Each row of a before or after table is a point. The points were changed in one or more steps. Then noise was added and the rows were shuffled. The steps act on columns, c1 being the first. What was done? A step turns or swaps two columns, mirrors them in a line or flattens them onto one, adds a multiple of one to another, or multiplies or shifts one. Angles are multiples of 10 degrees, from the lower column toward the higher: turns from -170 to 170, lines from 10 to 170 but not 90. Use the fewest steps. Two steps may share a column if one is a turn and the other turns, adds or multiplies; they go together, in the order done. Otherwise the lowest column goes first.
In the rows, zero is written as 128.

Before:
[[114 156]
 [160 194]
 [170 119]
 [136 163]
 [199 121]
 [140 171]
 [138 153]
 [109 170]
 [ 93 123]
 [153 161]
 [181 140]
 [ 93  97]
 [ 60 105]
 [196 125]]
After, 14 rows:
[[190 170]
 [133 174]
 [160  99]
 [165 142]
 [ 82 120]
 [159 156]
 [128 159]
 [184  85]
 [ 60 144]
 [147 146]
 [ 95 141]
 [181 112]
 [184  92]
 [153 154]]
Steps: turn c1 and c2 by -30 degrees

Before, 8 rows:
[[ 92 154  80 160]
 [149  87 180 114]
 [164 131 115  95]
 [172 149 168 116]
 [ 99  99 160 148]
 [188 105 141  88]
 [138 135 106 206]
 [161 138 137  77]]
After, 8 rows:
[[184 120 132 148]
 [ 91 169 126 113]
 [ 40 110 134 167]
 [202 127 113 140]
 [153 195 127 141]
 [204 154 137 173]
 [165 150  89 165]
 [ 74  73 140 108]]
Steps: turn c1 and c4 by 70 degrees; multiply c1 by 1.3; turn c2 and c3 by -130 degrees

Before, 13 rows:
[[204 150 115 137  91  97 109 133  86]
 [125  59 162 136 137 193 163 114 162]
 [130 169 105 122 129 146  85 128 117]
 [115  94  89 144 145  80 158 185 152]
 [162  85 136 127  82 148  78 135 111]
 [121 139 103 104  59  72 115 173 104]
 [145  96 149 148  94 172 152 118 200]
 [178 191  83 109  60 105  77 162  92]
 [138 122 178 115 151 174 205 151 104]
 [106 141 213 148 156 132 150 197 114]
 [106 151  81 167  74 114 118 166  79]
 [153  75 149 107 140 214 152 162 171]
 [125 121 140 183 100 145 122 213 117]]
After, 13 rows:
[[151 134 129 157 122 186 158  77  84]
 [134 104  74 118 118  65  91 110 135]
 [ 92 141  62 141 155  90 106 115 102]
 [ 48 202 168 141 115 156 143 135 147]
 [129 180 113 103 106  97 108  50 181]
 [118 208 153 133 117 146 100 155 111]
 [162 191  88 124 105 163 105  73 199]
 [ 49 241 193 123 165 182 120 144 114]
 [122 167 127 176 155 197  76  92 149]
 [ 85 128 135 130 158 148  96 162 135]
 [123 203 202 188 191 170 133 118 120]
 [ 98 193 163 112 188 184 152 124 120]
 [109 119  74  94 110  96  40  84 124]]
Steps: turn c1 and c5 by -150 degrees; shift c2 by 50; add -0.3 times c3 to c4; turn c3 and c9 by 130 degrees; turn c7 and c8 by -120 degrees; turn c6 and c7 by -120 degrees

Before:
[[ 97 111 154  87 103  84 116 116  80 142 124  76]
 [200 107 166 176 192 106 131 205  98 154 102 110]
 [185 126  90 210  95 128 164  94 185 130 141 113]
 [104  82 175 116 124  65 159 143 125  90  94 132]
 [113 229 155 143 172  96 101 150 139 148 148 176]
 [113 190  95 126 172 118 148 154 151 175 136  89]
 [167 143 151 126 141 109 218 138 155 119  77 123]
 [159  93 188 103 131 174 106 193 180 107  78  94]]
After:
[[164 145 136 176 151 116 164 164 101 148  83 125]
 [115 192 182 158 103 146 133 153 123 140 136 188]
 [108  84 115 155 173  68 148 170 114 174  94 111]
 [207 103 182 218 178 120 150 215 111 141 102 165]
 [111 222 158 186 163  77 113 147 148 100 145 134]
 [ 94 112  97 131 151 112 155 122 112 182 125 178]
 [182 129 100 252  90 138 122  85 134 134 142 142]
 [156  89 121 142 188 183  81 218 164 144  73 114]]
Steps: mirror c3 and c5 in the line at 50 degrees; shift c4 by 40; turn c6 and c12 by 30 degrees; turn c10 and c12 by 120 degrees; flatten c7 and c9 onto the line at 140 degrees; add -0.5 times c11 to c8
